Each row of a before or after table is a point. One or more steps were done to the points. Then noise was added and the rows were shuffled. The steps act on columns, c1 being the first. Name the steps. A step turns or swaps two columns, mirrors them in a line or flattens them onto one, adds a multiple of one to another, or multiplies or shifts one. Angles are multiples of 10 degrees, from the lower column toward the higher: turns from -170 to 170, lines from 10 to 170 but not 90. Use the fewest steps. Two steps may share a column if one is a turn and the other turns, adds or multiplies; they go together, in the order done. Otherwise the lowest column goes first.
In the rows, zero is written as 128.

Before (8 x 3):
[[170 125 184]
 [126 161 178]
 [ 58 191  95]
 [196 140 120]
 [ 83 165 105]
 [ 77 139 111]
 [174 120 164]
 [152 102 150]]
After (8 x 3):
[[ 90 208  65]
 [ 98 156  84]
 [136 157 198]
 [175 137 165]
 [ 96 189  88]
 [191 140 159]
 [174 176 117]
 [148 118 142]]
Steps: mirror c1 and c3 in the line at 40 degrees; shift c2 by 20

Before (9 x 9):
[[162 169 164 152 157 103 170 105 124]
 [113 142 144 159 140 153 175 146  96]
 [112 122 146 159 145 101 123 107 111]
 [116 176  98 166  86 110 131 114 138]
 [135 101  99  89 142 147 144 116 170]
 [ 69 139 153 136 164  98 115 141 174]
 [142 175  84 147 129 133 115 130 154]
 [148 174 125 105 152 112 151 106 108]
 [146 159  81  88 126  99 119 182 149]]
After, 9 rows:
[[105 160 146 152 166 133 183 106 145]
 [172 105 137 221 139 146 150 106  67]
 [155 153 133  59 152 170 113 151  77]
 [122 164  64   9 125 154 109  93 120]
 [175 160 170 199 157 166 101 138  94]
 [121 152 152 223 145 119 143 142  82]
 [117 130  85 184 129 175 110 140 124]
 [146 104 106  11 142 104 124 149 140]
 [129 153 105 243  86 171 140 150 108]]
Steps: turn c1 and c7 by -80 degrees; turn c2 and c6 by 80 degrees; mirror c3 and c8 in the line at 170 degrees; multiply c4 by 3; shift c9 by -30

Before, 12 rows:
[[105 162 148 139 173 100 153 166 108 112 129 158 133 151]
 [156 180 123 119 214 107 129 116  92 144 116 115  77  97]
 [ 93 142  99 172 182 121 138  85  78 104 148 132 110 143]
 [126  89  76 148 180 230 189 176 160 105 116 160 125 131]
 [102 118 143 160 214 108 155 129 104 146 107  74 116 140]
 [116 149  72 165  91  81 102 138  56 186  95 152 228 156]
 [163  73 123 193 158 176 183 148 165  86 145 151 158  98]
 [132 108 127 102 112  90  99 101  38 169 112 158 188 185]
 [145 128 107 159 182 212 199 110 184 100 111 161 195 148]
 [145 152 125 166 203 113  76 139  84 104 136  89 126 176]
 [135 132  74 139 132  21  90  89  88 136  80 137 137 208]
 [133 162 126 166  77  85 100  96  63 157  82 121 128 203]]
After:
[[150 120 142 165 212 110 156 116 123 142 110 187 125 141]
 [218  73 125 196 159 178 180 153 107  90 145  89 105  93]
 [182 161 130 164  77  85 100 126 177 159  80 165 156 200]
 [200 181 128 120 215 109 133  87 146 140 121 163 143  99]
 [172 145  73 166  95  85  99 228 203 187  93 147 117 156]
 [197 130 108 161 183 213 205 194  95 100 108  70 152 151]
 [173  92  78 145 183 228 188 124 114 101 115  84  83 136]
 [185 110 124 105 109  90  94 192 221 168 109 144 157 189]
 [194 150 127 165 202 110  77 124 146 103 136 186 118 178]
 [158 164 148 142 172  96 155 132 157 112 134 115  88 155]
 [144 142  98 174 176 120 136 107 175 102 151 150 174 143]
 [190 131  76 139 130  19  86 138 162 139  78 139 163 209]]
Steps: shift c1 by 50; turn c8 and c13 by -90 degrees; turn c9 and c12 by -150 degrees
